Every row gives one point. Each copy is the shape, with its points in the same order, stretched, turned, moved and blurred by noise. Some copies are also mirrored. Which?

Shape, 8 rows:
0.32	-0.83	-0.64
2.35	3.07	-1.08
-0.40	2.04	-1.53
-0.67	-1.21	1.27
-0.10	0.31	-1.36
1.14	1.17	0.96
2.64	-1.39	-1.13
0.48	-1.03	1.52
Copy 1, 8 rows:
0.87	-0.62	1.77
3.15	-1.10	-2.23
1.79	1.22	-0.60
-1.51	-0.72	1.57
1.44	0.33	0.96
0.46	-1.43	-0.81
2.15	-2.46	2.20
-1.15	-1.51	0.90
Copy 1 is: mirrored
Copy 2:
0.16	-0.84	-0.58
2.90	3.16	-0.51
-0.30	2.63	-0.61
-0.41	-1.95	0.95
-0.32	0.67	-0.97
1.89	0.44	0.87
2.40	-1.11	-1.89
1.22	-2.16	1.11
Copy 2 is: only turned
Copy 3 (8 x 3):
0.43	-1.46	1.08
1.96	0.98	-2.33
2.59	1.02	0.42
-1.07	-0.50	1.77
1.82	-0.83	0.82
-0.36	0.63	-0.92
0.16	-3.60	-0.74
-1.84	-0.82	0.38
Copy 3 is: mirrored
Copy 4:
0.11	0.09	0.59
1.41	3.68	-0.74
-1.01	2.27	-0.40
0.09	-1.58	-0.76
-0.67	1.06	0.51
1.34	0.92	-1.37
1.68	0.22	1.91
1.15	-1.38	-0.82
Copy 4 is: mirrored

Shape (8 x 4):
0.40	-2.54	0.49	-0.08
-0.24	0.13	1.34	-0.04
0.32	1.43	0.51	0.64
0.84	1.69	1.02	-0.71
-0.34	0.83	1.13	-1.40
0.25	0.61	-0.36	-0.44
-6.11	-1.47	-0.77	1.48
0.51	-0.23	-0.30	-1.07
Copy 1:
-0.38	-1.12	-1.34	-1.19
0.63	-0.46	1.05	-0.61
1.87	0.96	1.47	-0.46
2.69	-0.10	1.73	-0.97
1.60	-1.39	1.32	-0.09
2.06	-0.11	0.23	0.02
-3.69	-0.68	-0.54	4.88
1.80	-0.98	-0.40	-0.31
Copy 1 is: mirrored
Copy 2, 8 rows:
0.62	-2.53	0.84	0.91
-0.35	0.14	1.18	0.75
0.39	1.36	0.59	0.73
0.40	1.18	2.08	0.52
-0.78	0.62	2.21	-0.08
0.73	0.28	0.99	-0.20
-4.48	-0.63	-2.20	-1.65
0.98	-0.61	1.44	-0.22
Copy 2 is: only turned

Shape, 11 rows:
-2.24	-1.02	2.52	2.19	1.49	2.70
-0.20	1.71	0.12	1.65	-1.35	1.87
0.37	-0.74	0.84	3.25	-0.15	-0.70
-0.73	0.48	-1.56	1.00	1.64	-1.29
-1.08	-0.08	0.89	-1.00	0.97	-1.46
-0.65	-0.12	-1.87	-1.69	-0.23	-0.17
-3.39	0.62	0.03	2.25	-0.58	0.82
-1.25	0.33	0.77	2.77	-1.26	-1.89
1.32	-0.56	-0.92	1.00	3.26	-1.42
-0.60	2.94	1.85	-1.46	-0.93	0.88
0.73	-0.44	-0.92	-0.95	-1.12	-0.06
Copy 1 (11 x 6):
-2.62	-1.08	0.66	2.36	-2.84	1.24
-0.37	1.46	-0.96	-0.83	-2.66	1.43
-0.06	1.33	1.73	0.73	-0.28	0.42
-0.11	0.31	-1.37	0.79	1.70	0.06
-0.83	-1.87	-0.97	-0.32	0.48	-1.41
-1.45	-0.84	-2.16	-2.10	1.12	0.39
-2.54	2.25	-0.87	0.79	-1.65	-0.62
-0.51	2.56	1.32	0.23	-0.28	-1.60
1.11	-1.38	-0.58	1.63	2.52	1.28
0.42	-1.27	-2.35	-1.85	-3.10	-0.68
-0.71	-0.34	-0.63	-2.47	0.44	0.81
Copy 1 is: mirrored
Copy 2 (11 x 6):
-1.21	-2.54	1.91	2.51	3.04	1.33
1.12	0.37	0.70	3.08	-0.73	0.31
-0.11	-1.24	0.74	1.54	1.10	-2.73
0.30	-0.69	-2.29	-0.33	1.40	-0.66
-0.78	0.45	0.05	-2.12	1.49	0.36
-0.32	0.02	-1.33	-1.46	-1.51	1.12
-1.92	0.13	-0.92	3.01	1.42	0.72
-1.28	1.03	-0.13	1.45	1.18	-2.16
1.74	-2.28	-1.09	-1.66	1.75	-1.55
1.22	2.62	1.48	0.30	0.17	2.11
0.23	-0.10	0.17	-1.14	-2.01	-0.12
Copy 2 is: only turned
Copy 3, 11 rows:
-0.13	-1.00	3.47	1.04	0.85	3.11
0.34	1.52	-0.74	1.29	-1.30	1.35
1.85	-0.86	0.81	2.53	-0.06	-0.57
0.64	-1.43	-2.18	1.04	1.65	-0.35
-0.93	-1.13	0.08	-0.43	1.66	-1.45
-0.77	-1.43	-2.60	-1.15	-0.13	-0.66
-1.64	-0.29	-0.44	2.80	-0.14	1.55
-0.05	-0.02	-0.26	3.43	0.04	-1.41
2.78	-2.25	-0.59	-0.18	2.71	-0.61
-1.55	2.99	-0.55	-0.72	0.17	0.05
0.04	-1.03	-1.57	-0.99	-0.99	-1.36
Copy 3 is: only turned
Copy 4, 11 rows:
-1.48	-0.31	1.76	3.33	0.21	2.71
-0.55	1.73	-0.86	1.00	-0.93	1.31
1.27	-0.67	-0.67	2.76	-0.10	0.36
-0.10	-1.15	-0.32	0.13	1.77	-0.92
0.34	0.00	2.35	0.46	0.70	-1.60
-0.84	-0.66	1.18	-1.89	-0.56	-1.13
-2.39	0.57	-0.38	2.70	-0.16	-0.37
0.52	0.50	-0.76	3.34	-0.13	-1.56
1.50	-2.15	0.35	-0.24	2.58	0.16
0.12	3.65	1.99	-0.07	-0.41	-0.38
0.76	-0.49	0.75	-1.41	-1.52	-0.47
Copy 4 is: only turned

Shape (14 x 8):
-0.08	0.46	0.82	0.88	0.23	-1.08	0.56	-0.42
0.33	1.15	1.25	0.84	-0.06	-0.67	0.82	-0.08
0.59	0.38	1.52	0.12	0.18	0.14	-1.53	0.00
-0.53	1.23	0.35	-0.81	-0.49	-1.08	-7.86	0.14
-2.30	-0.54	0.72	0.19	-0.79	-0.69	1.23	0.89
0.52	1.18	1.42	0.71	-0.41	-0.96	-0.73	3.06
0.14	0.91	1.33	-0.34	3.02	1.38	0.75	0.84
0.61	0.79	0.20	0.92	-0.69	2.06	-0.02	0.49
-0.78	0.48	0.12	-4.86	-0.79	-0.99	-2.69	0.81
0.69	-2.02	-0.48	0.44	-0.03	0.41	-0.76	0.08
0.11	0.92	-1.90	0.25	-0.42	-0.52	0.76	-0.21
-1.45	-0.74	0.78	0.78	-0.36	-1.29	1.00	0.56
-1.09	-0.43	-0.83	0.24	1.94	-1.23	1.05	-0.28
0.14	1.16	1.37	-0.13	0.05	3.26	-1.16	1.92
Copy 1 (14 x 8):
-0.54	0.98	0.32	0.22	1.05	-1.31	-0.16	-1.44
-0.25	1.49	1.24	0.45	1.31	-1.50	0.35	-1.13
1.01	0.38	1.53	-0.23	-0.77	-1.29	-0.57	-0.27
3.04	2.15	0.43	0.18	-7.12	-0.29	-3.76	0.23
-3.02	1.01	0.03	0.97	0.51	-0.56	-0.30	0.36
0.44	2.58	1.59	1.20	0.52	-2.60	-1.18	1.53
0.51	0.05	2.39	-1.49	2.79	0.61	-1.45	-0.01
1.04	-0.24	1.73	2.24	1.01	0.39	0.76	0.45
0.74	3.31	-0.07	-2.75	-4.34	1.24	-0.16	2.45
0.76	-1.68	-1.09	0.39	0.03	-0.52	-0.10	0.83
0.48	1.79	-1.29	1.25	1.26	0.92	0.71	-0.75
-2.37	0.74	-0.35	0.74	0.75	-1.46	-0.48	-0.24
-1.19	0.63	-1.57	-0.82	1.90	0.42	-1.47	-1.14
1.44	-0.07	3.64	1.51	0.18	0.97	-0.42	2.01
Copy 1 is: only turned
Copy 2, 14 rows:
-0.69	0.05	0.65	-0.57	0.61	-0.85	-0.44	-0.20
-0.53	0.55	1.32	-0.69	0.41	-0.66	-0.94	0.04
1.14	0.46	1.94	-1.40	0.11	-1.10	0.64	-1.39
3.24	3.94	0.31	-1.86	0.70	-3.00	4.31	-4.66
-1.19	0.81	0.61	0.15	-1.07	-0.28	1.06	1.78
1.20	2.39	2.63	-0.83	1.35	-1.69	0.53	1.43
0.92	-0.37	2.00	-2.71	1.36	1.89	-0.24	0.58
2.10	0.83	1.30	0.26	-0.57	0.42	-0.70	-0.26
1.45	3.65	-0.29	-4.77	-2.71	-1.53	2.10	-0.37
2.25	-1.25	0.09	-0.57	-0.85	-1.31	1.02	0.31
1.19	0.73	-1.58	-0.70	-0.03	-0.61	-1.16	0.47
-1.08	0.18	0.46	-0.01	-0.10	-0.99	0.93	1.38
-0.35	-0.90	-1.18	-1.54	1.10	-0.11	0.03	1.08
2.97	1.80	3.01	-0.78	-0.59	1.55	0.55	-0.04
Copy 2 is: mirrored
Copy 3, 14 rows:
0.56	1.18	0.25	1.77	-0.40	-0.87	0.56	-0.61
0.57	1.99	0.43	1.12	-0.90	-0.30	1.25	-0.19
1.20	1.24	1.24	0.75	0.21	0.47	-0.20	0.86
3.34	2.07	1.34	0.80	0.27	1.02	-5.70	2.87
-0.59	-0.10	0.94	1.87	-1.41	-2.47	0.85	0.91
2.07	1.32	-0.27	1.41	-1.76	-0.21	1.13	3.06
-1.05	0.42	-0.07	1.61	1.73	1.52	1.57	2.03
-0.02	-0.11	0.68	-0.09	-1.77	1.43	0.62	0.52
0.04	1.63	0.33	-2.23	1.74	-1.63	-2.90	3.01
1.24	-1.97	0.91	-0.04	0.03	-0.75	-0.20	0.13
0.11	-0.13	-1.70	-0.28	-1.12	-0.40	-0.18	-0.73
0.25	-0.10	0.80	2.04	-1.13	-2.45	1.04	0.67
-0.46	-0.81	-1.11	2.18	1.07	-1.53	0.19	0.01
-0.65	0.26	1.64	-0.16	-1.35	2.12	0.19	2.91
Copy 3 is: only turned
Copy 4 (14 x 8):
-1.19	0.33	1.34	0.22	-0.47	-0.67	0.66	-0.39
-1.18	0.65	2.04	0.29	-0.17	-0.51	0.28	-0.79
-1.73	0.65	0.87	0.17	0.43	0.33	-1.64	-0.09
-4.64	2.82	-2.23	1.02	1.02	-0.44	-4.56	3.60
-0.71	-0.30	1.25	-2.16	-1.06	0.47	1.82	0.68
-0.79	1.24	2.93	0.57	0.66	-0.31	-0.41	2.04
-0.09	0.22	1.28	0.01	2.55	1.65	0.84	-0.88
0.69	0.66	1.11	1.19	-0.45	1.99	-0.61	-0.19
-0.58	2.69	-1.63	-3.90	1.18	-0.84	-2.32	1.62
0.43	-1.48	-0.42	0.35	-0.40	-0.05	-1.22	0.62
0.70	1.24	-0.16	0.75	-0.77	-0.97	0.95	-0.26
-0.94	-0.71	1.49	-0.76	-0.83	-0.82	1.55	0.66
-0.65	-0.78	-0.25	-0.06	0.58	-1.16	2.07	-0.23
0.47	1.35	1.36	0.31	0.99	3.36	-1.17	0.59
Copy 4 is: only turned
